Each row of a before or after table is a point. The points were changed in one or more steps. Then noise was added and the rows were shuffled. The steps act on how far a point lies along the listed directions, d1 being the first. Write out the steps. A step turns or swaps two directions, mirrors them in a line or flattens them onto one, adds a multiple of one to another, or multiplies one. Angles are multiples of 10 degrees, from the lower direction toward the higher: turns from -170 to 170, lines from 10 to 170 but not 90. Use the fewest steps. Two steps may share a direction if one is a turn and the other turns, adds or multiplies; they go together, in the order done. Otherwise the lowest direction goes first.

Directions:
(1): [53 41 -3]
(2): [-26  38  49]
(3): [ 32 -38  46]
Before (9 x 3):
[[  3  -1  12]
 [-16 -13  10]
 [  2   4   4]
 [ -2  -5   9]
 [-10 -12  15]
 [-29  -8 -22]
 [-58  11  10]
 [-29  -7  -6]
 [ 10 -14 -21]]
After (9 x 3):
[[-14 -27  -7]
 [-13  15 -20]
 [ -5  -3   9]
 [-17 -13  10]
 [-14  -7  14]
 [-16 -24 -22]
 [  4   3   4]
 [ -2 -59   7]
 [  1   2  11]]
Steps: swap d2 and d3

Directions:
(1): [  9 -34  33  -9  57  -8  45   9]
(2): [ 30 -17   8 -22 -23  60   1  43]
(3): [-60 -29  -8  28 -28  11  36  14]
Before (12 x 8):
[[-36 -31   5  21  12  -3  33  15]
 [  7 -24  20  -6  60 -24  29  -1]
 [-37  11  -4  16  19 -11   6 -17]
 [-27 -42  29  10  26  -2  51  21]
 [ 57   9  21 -35  11  13 -21  -6]
 [-51  -7  -6  31   6 -37  37 -32]
 [ 51  18 -18 -22 -20  29 -27   0]
 [-15 -18  -2   0  11  -6  35  -4]
 [ 36 -36  20 -23  49   8  26   5]
 [-17 -19   3   9 -36  15  -5  20]
 [-21 -28  -6  -6 -23  39  -5  27]
 [-32 -11 -15  13 -30  -6   7   2]]
After (12 x 8):
[[ 57  22 -17 -26 -17  28 -31  -1]
 [-20 -27  -7  -8 -22  39  -6  27]
 [-38  11  -4  16  19 -11   7 -17]
 [-13 -17   3   7 -34  15  -7  18]
 [-55  -8  -5  32   5 -37  39 -31]
 [ 55   8  20 -34  10  13 -20  -4]
 [-43 -34   4  24   9  -1  37  18]
 [-22 -21  -3   2   9  -4  39  -2]
 [-42 -50  27  17  19   0  60  24]
 [ 22 -43  18 -16  42  11  35   8]
 [-27  -9 -15  10 -29  -6   4   2]
 [ -7 -30  19   1  53 -21  39   3]]
Steps: add 0.3 times d1 to d3

Directions:
(1): [-18  50  -6  -4  24 -15  -8  47   8  28  52  18]
(2): [ 36  14  38  35  -3   2 -60 -14 -28  32  -2   5]
(3): [-21  25 -32  52   9  16  25  19 -32  22 -44 -19]
Before (12 x 12):
[[ -8  20  -4  22  16  -1  -2  24 -11  23  -6   4]
 [  6  11   2  18  -1   3 -20   5 -13  18   6   7]
 [  0  31   0   4  16  -1  -7  10  -1  15  23   8]
 [ -8   7  -1  29   4   5   3   5 -21  18 -15   1]
 [ -5   3  -4  12   3  10   4   3  -8   5 -15  -6]
 [  3 -10   3 -16   3  -4  -5 -12  13  -9   5   2]
 [  2  -8  -6   9   0   0   5  -8  -3   5 -15  -8]
 [  3 -10 -12  -5  -7  -5  12  -3   7 -17  -4  -8]
 [ -1 -13  -4 -13  -8   8   7 -11   6 -10   2   0]
 [ -9 -12  -6   0  -6   4  12  -4  -3  -7 -18  -9]
 [ 10  -7   6 -11  -6  -7  -6  -6   8  -5   0   4]
 [ 11 -17   8 -22  -8 -11 -10  -2   9  -8  16   8]]
After (12 x 12):
[[-18  31 -21  50  20   8  12  32 -28  34 -31  -7]
 [  4  10  -3  26  -2   8 -16   4 -18  19  -6   3]
 [-19  19 -19  59   8  15  19  13 -41  29 -43 -11]
 [  0  30  -1   6  16   1  -5   8  -2  14  20   6]
 [-12  12 -15  31   6  16  14   9 -19  13 -31 -13]
 [  3 -15   2 -23  -8   4   1 -13  13 -12  14   5]
 [ 10 -18  15 -35   0 -10 -16 -18  26 -17  23   9]
 [  3  -8 -11  -8  -6  -7  11  -1   9 -17   1  -6]
 [ 16 -15  16 -27  -9 -12 -13 -12  18 -12  14  10]
 [ 23 -32  28 -52 -13 -21 -25 -13  28 -20  42  19]
 [-13  -6 -12   9  -3   6  16   2  -8  -2 -24 -12]
 [ -3  -3 -12  20   1   3  11  -4  -9  10 -24 -13]]
Steps: add -0.3 times d2 to d1; multiply d3 by 2.5

Directions:
(1): [-24  43   0 -16  26 -20  -6  -7  10  31  12 -10  35  -7   1  33 -21  -5
   1  -7]
(2): [-11  18   9  60 -12  24   2  15  21   6   1 -27  10   1  10  -5   8 -25
  28   5]
(3): [ 19   9 -19 -15  -4  16  14 -48  30   9 -13 -17  -3  26  32  10  26   5
  -5  14]
(4): [-18  -9  31  13 -18   3 -14   5  -3  -6  -3  -8 -20  18   4  57  -2  41
  -3   9]
(5): [-11 -37  -9  11  -5  -8 -31  -6  38   0 -16   8   9  -4  -9  13 -16 -35
 -37  15]
(6): [ 33   8 -20   2 -15 -19 -10  38  10   7  32  -2  -4  -1  39  -4 -22  14
 -12  27]
Before (9 x 20):
[[-13  -9  26  17 -17  13   9  13 -16 -23  -8  -2 -26  -6 -12  -7  15  19
   11 -11]
 [  2  -7  12  20 -11 -17 -33  43   6   4  13   9   3 -26 -27   9 -22  -9
    7   9]
 [ 21   2  -8 -18  -2  15  19 -19 -19 -24 -10   5 -42  14  12 -23  22  29
    8  -9]
 [ -8 -32  17  -7  -8  24  15 -37 -15  -8 -23   4 -28  23 -16  -2  30  14
   -8  -2]
 [ -2  10   4  -4  15   8   3   6 -12  11  -7   5  12 -13 -11 -19   7 -11
   12  -9]
 [  2  25   2   6  11 -11  -1  30 -13  16  28  -1   9 -16  -7  -1 -26   9
    8   5]
 [ 13 -23   4  14 -16  44  33 -28  16 -14 -29   3 -29  25  12 -15  50  10
   20  -2]
 [ -1 -35   3  -8 -11 -26 -22  29  -1 -15   0  20 -12  -7  -7  -4 -24   2
  -22  19]
 [  5 -10   1 -26 -16 -10  -7  -9  -2 -12  -7  -1 -26  12  13  28  20  32
  -11  14]]
After (9 x 20):
[[ -7  19 -23 -26  19 -23 -22 -22  32  14  -1   1   6   2  17  26 -24  -7
  -31   6]
 [ -6  10   4  -5  17   8   1   3 -10  12  -9   5  15 -13 -13 -15   6 -14
   11 -10]
 [ 10  -4  -9 -27 -16 -24 -20   3  13  -1   6  -3 -17   9  27  37   2  29
  -23  27]
 [  9 -13  18  23 -17  -3 -19  41 -11  -9   7  11 -12 -22 -32  -6  -5   2
   21   2]
 [-43  -1  23  12   2  -6 -15  -2  15   1 -13  -5   9 -13 -22  29  -9 -11
  -11 -11]
 [-32 -12   1   6  12  18  -1 -52  60  20 -38   0  20  14  -4  35  18 -33
  -11  -2]
 [  6  22   5   8   9  -5   5  30 -22  10  26   0   2 -14  -9  -8 -19  14
   15   2]
 [-22 -22   7 -11   3   2  -9 -36  15  15 -16   1  -1  16 -11  26   2  -6
  -32   9]
 [ 14 -34  -3  -7 -19 -29 -21  43  -3 -16  11  20 -19  -6   7 -11 -28  11
  -22  27]]
Steps: mirror d1 and d5 in the line at 130 degrees; add -1 times d2 to d6

Directions:
(1): [ -5 -60  -4  19  16 -19  -2  11  17 -19 -12   4  38 -50   0  -6   3 -15
  12  34  13  17 -27  -2 -48  -4 -23  15   8 -17  31  55 -18   7  -9  28
  16 -14  26  35  40 -26  21 -21 -21 -13 -12 -34]
(2): [-11 -15  -5  28 -29  10  12  35  13  -8  23   7 -33 -13 -13  43 -23   6
 -44 -44 -29  26  -4 -57 -10   3 -15  21  -8  -8  51 -19 -21 -13  54 -24
  16  -2  -5   4  24  23   0  -7 -31  17  24  11]
Before (9 x 48):
[[  2 -40  -5  -8  16 -17 -11  -1   7  -7 -13  -1  34 -38   2 -15  13 -14
   23  40  20   3 -10  20 -27 -10  -6   9  14 -26  16  40 -11  11 -22  21
   -3 -14  16  10  23 -22  22  -4   0 -13 -12 -27]
 [ 15  -6   3  -2   8  -3 -15 -12 -10   4   2  -3   7 -13  -1 -19   4 -13
   20  18  18  -7  -4  19 -10  -1   3   0   8   4 -15  14   8   9 -14  14
    7  -8   5   1  -4 -13   9   0   4   7  -6  -6]
 [ -7  20   4  20 -24  12  11   9 -10   6  21   0 -43  24   5  26 -11  12
  -30 -27 -20   0  15 -22  18   3   7   0  -6   1   7 -37  -7  -1  22 -35
    2  13 -13 -12  -5  27 -17   7 -13  13  13  22]
 [ 13  19   0   6  -8   7  -3  -4   2  10   9   4 -11  11   2  18  -7   8
  -22 -23  -9  -4   9 -13  12   2   1   2  -8   3   8 -31  13   8  14 -13
   -8   5  -5 -14  -9  12  -5  10   5   6   4   9]
 [  7  -4  -3   3  11  -5  -3  -7   2  -8  -3  -5  17  -4   1 -12 -12  -4
    2   8  13 -10 -12  12  -5   2  -1   3  -3  -7   0  10  -6   7  -7  10
  -15  -3   0  10  -2 -16  -3 -11  12  -5  -3 -12]
 [-12  14   2  12 -13  13  15  25   0   2  24   1 -35  23 -14  44 -15   2
  -28 -60 -25   2  10 -36  16   2  -4   3  -7 -11  21 -30  -5  -6  36 -20
    0   8 -11  -6   9  28  -9  -3 -16  12  30  26]
 [  4 -48   4  11  41 -27   3   2  15 -20 -19 -13  45 -36  16 -15  15 -22
   24  48  22   4 -19   4 -44  -1  -8  10   9  -9   7  58 -11  23 -35  27
    2 -16  16  32  21 -29  21 -18  -3 -26 -13 -39]
 [ -9 -38  -4  24  11 -11  -3   6  12 -13  -4   4  30 -36   8   5  -3  -7
    6  25  -4   5 -11  -5 -33  -1 -17   4   4 -11  31  33  -6   8 -13  17
    7 -10   9  22  20 -17  12 -22 -10 -12   4 -29]
 [  2  -3   7   1   9  -9  -5  -6   0  14   5   3   8  -8   9 -12  -1 -10
   13   8  13  -4   6  13   1   2   2  -7  -2   4 -17  12   2  -2  -4   6
    4  11 -10   1 -12  -1  -2   5  10  -3   3   4]]
After (9 x 48):
[[ 10  11   0 -33  17  -7 -17 -24 -11  10 -14  -7  19   6  10 -29  22  -4
   32  34  23 -21  12  45  13  -8  16 -13  13  -9 -31   5  13  10 -39   8
  -23  -2  -1 -18 -18 -11   6  14  30 -12 -15  -7]
 [ 15  -6   3  -1   8  -3 -14 -10  -9   4   4  -3   9 -16  -1 -18   5 -14
   19  18  17  -6  -5  17 -12   1   1   1   6   3 -13  15   5   9 -15  17
    8  -9   5   3  -2 -16  10  -2   3   7  -7  -7]
 [-12  -4   1  31 -25   7  12  20  -1  -4  22   1 -38   6   0  31 -16   8
  -35 -23 -21  11   5 -34  -1   0  -3   8  -8  -6  30 -23 -15  -1  29 -30
   10   7  -6   0  12  23 -10  -1 -27  12  14  10]
 [  9   2  -2  -2  10  -5  -2 -11   0  -5  -3  -4  14   0   2 -13 -12  -3
    2   8  12 -12  -8  16   0   2   1   0  -1  -6  -5   5  -5   7  -9   9
  -18  -2  -4   8  -8 -16  -5 -10  16  -5  -2 -11]
 [  9  -3  -3  16  -9   3  -2   6  11   1  10   5  -5  -4   0  23 -10   6
  -28 -21 -12   7  -1 -25  -7   0 -12  11  -8  -4  28 -18   3   8  20 -10
   -1   1   3  -1   9   7   2   1  -7   5   5  -2]
 [  2 -15   5   6   9 -11  -4  -1   5  10   5   6  13 -16   7  -8  -2 -14
   11   8  12   0   1   6  -7   0  -4  -1  -3   2  -7  19  -4  -2  -4   9
    9  10  -6   7  -5  -4   1   3   3  -1   2   1]
 [-10  13   2  13 -16  14  14  26   3   3  22   0 -36  22 -13  44 -16   2
  -26 -59 -26   1  10 -37  16   3  -4   1  -9 -12  19 -30  -7  -6  36 -20
    0   8 -11  -7  10  26 -10  -2 -16  12  29  25]
 [  3  30   5 -10  13   3  -7 -26 -14  11  -4  -5  12  21  17 -12   7   5
   17  17   2 -26  21  30  19   2  16 -24   3  12 -29 -11  24   8 -37   2
  -19   9 -14 -16 -31  -3  -9   3  29  -9   4  -2]
 [ 16  24  11 -26  42 -13  -5 -28 -10   5 -19 -21  25  23  23 -32  26 -11
   39  39  24 -27  13  39  11   1  24 -18   5  13 -57  13  20  22 -59  13
  -23  -1  -6  -6 -33 -18   2   9  39 -24 -15 -12]]
Steps: mirror d1 and d2 in the line at 120 degrees

Directions:
(1): [ -1  12 -14  -3  18   7  -7 -22   9  33  12 -24  45  10 -27  -2  -3  28
 -27  32   2 -10   6  14 -17  21 -10 -27 -35 -31  -5 -35  23  27 -24 -42
  36  25 -36   5  19  -4  23  -6 -15  21  -1  37   3   4  38 -13  21  -7
 -31 -25   3 -21  15 -17  22   8   8  -8]
(2): [-12  -3 -27   6 -21   7  18   1 -49  -1  14   4 -29  26  -2  20   8 -59
   6  37  29  -1   0  -3 -15   4   2   3 -15  16 -49  26  -8  23  -5  -7
  -9 -24 -11  25   8  29  -7   3   6  -9 -17   7  15 -41  22   8  13 -31
 -48  -3  15  13  31  -6 -39  10 -21 -18]
(3): [ -1  51   9  12 -14  45 -15  10 -20 -21 -11   2 -14  -9 -42   9 -35  48
   4  -5 -52  20   2 -13 -31   2   4  -3 -33  -5   5  21  -1   5  29  37
  10  -5  -3   2  23 -33 -35 -23  -3 -22 -32  -6  -1 -28  12  16  22  -9
 -16  19   0  -2 -14 -33  -1  -2   1  16]
(4): [-16 -20 -25  15  20  60 -27 -16  13 -32   0   5 -17  -9 -12   9  11   2
  47  14 -20 -30  15 -34   2   0 -24  12  27 -23  -2  30  24  29  -6  -5
 -22  19  10  -9 -27   0   1  12  -6  53 -16  -5   1  -5   1  -7  -6  20
 -12 -17 -22  -8 -25   5  17  12 -21 -54]
Before (10 x 64):
[[ 20  14  20 -21   1 -37   2  -2  29  29  -7 -31  53   3 -11 -19 -21  56
  -44 -15 -11  17   0  24   3   6  16 -20 -17 -14  27 -58   9 -10  -9 -10
   39  17 -14 -17  27 -24  21 -14 -10  -8  23  15 -10  24   2  -5  13   9
   16  -1   5 -17  -6  -5  36 -11  22  39]
 [ -4  -5  10   3  13  -8  -7  -4  14   3  -4  -7  12  -8  14 -13  10   1
    4  -4   6  -4   4  -9   3   3  -5  -4   8  -6   8 -16  -3  -3  -7   2
   -3   7   4  -5  -8   5   9   4  -4   7  11  -5  -3  19  -6  -5 -10   6
    8   4  -1  -2  -1  15   4  -3   5   4]
 [  5  11  12   8  -4 -17   3  10  -8   4 -10   4   7   6   7  -4  -6  20
  -21  -9  -6  20  -8  17  -2  -6  16  -2  -7  14   4  -3  -5 -18  13  21
    8   6   2  -4   9 -10  -8 -14   0 -31   1  -3  -9   2  -7   5   1  -3
   11  13   7  10  -3   5  -3  -5  15  27]
 [ 10  45  13   4 -25 -16  15  14 -33  10   6  -6   3  11 -23   7 -20  -2
  -29   1  -3  25  -8   5 -26  -2  19  -5 -41  17  -6  -4 -10  -8  20  18
   25 -28 -12  16  36  -7 -20 -18   3 -46 -19   5  -2 -24  14  22  23 -30
  -16  10  19   6  19 -26 -23 -10   6  39]
 [ -7   1 -16   7   8  21  -2 -22   5   9  11  -9  14  10 -19  -2  -2  18
    1  23  -5 -13   6  -9  -2   4 -11  -7 -19 -20  -7   0  21  24 -10 -20
    8   7 -19   3   1   3   9   3   0  26  -2  22   2  -3  21  -8   7  -6
  -25 -24  -5 -18   4  -7   7  11   1 -23]
 [ 11  13  13 -14  -4 -43   7  -1  -3  43   2 -25  41  -2  -2  -7  -8  13
  -34   7  16   4 -12  25   0   9  14 -17 -35  -6   1 -51   4  -3  -9 -21
   39  -1 -24   5  19   1  14 -19   2 -16  11  24   2   3  13  -5  11  -5
   -1  -1  13  -3  27 -11  -2  -7  20  36]
 [ -1  -6  -1  -9   9   3  -8 -16  14   6  15  -5  11  -1   3  -8   6   3
    8   6   0  -2   2  -1   5   6  -2  -3   7 -11   2 -14   8   9 -16 -11
   -3   9   0  -1 -10  13  13  15   1  23   3  16  -2   8  -1  -5 -12   7
   -3 -12  -9  -1  -8   6  17   6   6  -9]
 [-10  11   3   4   2  24 -15   4   0  -9  -6   3 -10   1  -7   5 -12  23
    8   9 -28   1  -2 -12  -8   6  -7  -2  -6   0   2   6  -1  10  10   0
    3  13   1  -3  11  -7  -6  -6  -6  -8 -18   1   1 -19   8   4   1   6
  -17  -1  -7  -1  -7  -9   0  -2  -6  -3]
 [  5  -8   0 -11  15  -1   5 -11  13  28   2  -4  31   4   8  -4   0  16
  -15   7  11 -13   1  11   2   7  -4 -13 -11 -21  -1 -21  13  -3 -21 -24
   17  20 -11  -6   6   4  17  -4   7  17  12  21  -4  14   0 -14  -2  -6
   -1 -11   4 -15  17   7  10   1   0  -4]
 [  0 -12   9   0  11 -22   9   1  16   6 -10   4  11  -6  20  -8  12 -14
   -6 -11  18  -3  -3  -9  16  -7  15   9  19  -2  11  -8  -3 -17  -2  -4
   -4 -13   4  -1 -14   3  10   6   3   1  15 -12 -10  10 -11  -6  -9   7
   18   0   5   7  -2  15  12  -1   6  -2]]
After (10 x 64):
[[ 12  -2   2 -10  -4 -61  25  -3  -3  41  20 -16  33  18  11  -5  14 -36
  -42  10  47   3  -8  22   4   1  13  -9 -14  10  -8 -38   0  -9 -16 -31
   26 -13 -18  11  17  23  23   3   1 -16  14  22  -1   9  10   1   5 -17
   -4 -18  18   0  34   3 -10  -8  10  23]
 [ -1  18   4  -2   0  23 -15  -8   2  -9  10   1  -3  -5 -14  -2 -11  24
   15  -1 -25  11   2 -10  -8   5   0   0  -5  -9   6   1   4   9   1  14
   -4   2   3   1   0  -3  -9   5   4  10 -13   7  -3  -8   1   7  -4   3
   -8   2 -11   2 -16  -8  13   3   6   1]
 [  5  25   8  -1   1  30  -4   0  -4   7  -8   3  10  -2 -17   5 -23  41
   -7  -1 -24   3   2   0 -18   4   2  -9 -27 -18   0   1   9  -2   4   9
   17   9  -7  -4  20 -17 -10 -20   8  -3 -11   8  -7  -6   2   1  11 -13
   -9   7   4 -13   5 -11   3  -1  -1   8]
 [  0  14  14   6  -4   1   3  11   1 -10 -19  10  -6 -12   2  -2  -6   3
    1 -16  -9  10  -2 -20   1  -9  19  11   6   1  13  11  -8 -18  17  21
   -5 -22   6   2  -4 -13 -13  -6   2 -16  -3 -21 -10  -9  -7   6   1   0
   12  14   5  10 -10  -2   5  -3   3   8]
 [  6  39   2  -5 -38  -3  15  13 -42   5  -2 -18  -3  22 -34  10 -35  13
  -26  13 -14  32   1   7 -30   7  23 -10 -46  12 -23  -3  -7  10  14  19
   24 -21 -18  11  45 -11 -16 -24  -1 -39 -16   7   3 -42  22  20  37 -29
  -39  17  20   3  14 -29 -15  -4  -2  31]
 [ -6   9 -10   9   7  28  -8 -20   9   5   7  -8  15   5 -25  -4  -9  33
    1  17 -17 -10   4 -11  -4   4 -10  -7 -19 -22   2  -1  22  21  -5 -13
    9  10 -18   0   3  -7   5  -1   0  23  -3  18  -2   0  18  -6   8  -3
  -20 -21  -9 -19  -3 -10  12  10   4 -18]
 [  8  34  15  -7 -14 -24   3   6 -18  30  -5 -20  27  -6 -17   0 -21  26
  -29   4  -5  15 -11  16 -12   8  16 -15 -46  -3  -2 -36   0  -3   6   0
   38  -9 -22   7  28 -13  -4 -28   4 -28  -3  17   3 -13  14   4  18 -12
   -7  11  14  -1  20 -23  -9  -9  16  43]
 [ -8  16  10  11   1  12 -10   3  -5 -11  -7  -3  -7  -8   0  -6  -2   8
   11  -4 -12   6   3 -18 -12   1  -2  -1  -5   1   2   3  -9   1   7  23
   -4  -4   5  -1   2  -3 -11  -5  -3  -7  -6 -10  -2  -2  -2   5   0  -4
   -4  16   1   3  -2   2  -8  -3   0   8]
 [-14 -13 -10  -1   7   4  -5  -2   1   6   3   2  -5  13  11   6   8 -13
    5  24   4 -10  -1  -4   3   8  -9  -2   3   3 -12  -1  -1  14  -7 -22
   -1  13  -4   2   2  17  12   4  -6   1  -7  10   7 -14  12  -2  -6   1
  -23 -15  -3   2   8   3  -6   2 -10 -17]
 [  1  -2   0   9  -7 -24  14   6 -22   9  -1   4  -1  19  15   1   5 -13
  -20   5  17  15  -9  18  -1  -4  17   0  -4  21 -16   2  -6  -9   3   9
    3  -1  -2   6   7   9   0  -6   2 -26   3   3  -3  -6  -1   4   1 -14
   -4   7  13  16  13   9 -17   0   7  16]]
Steps: turn d2 and d3 by -130 degrees; turn d1 and d3 by 30 degrees
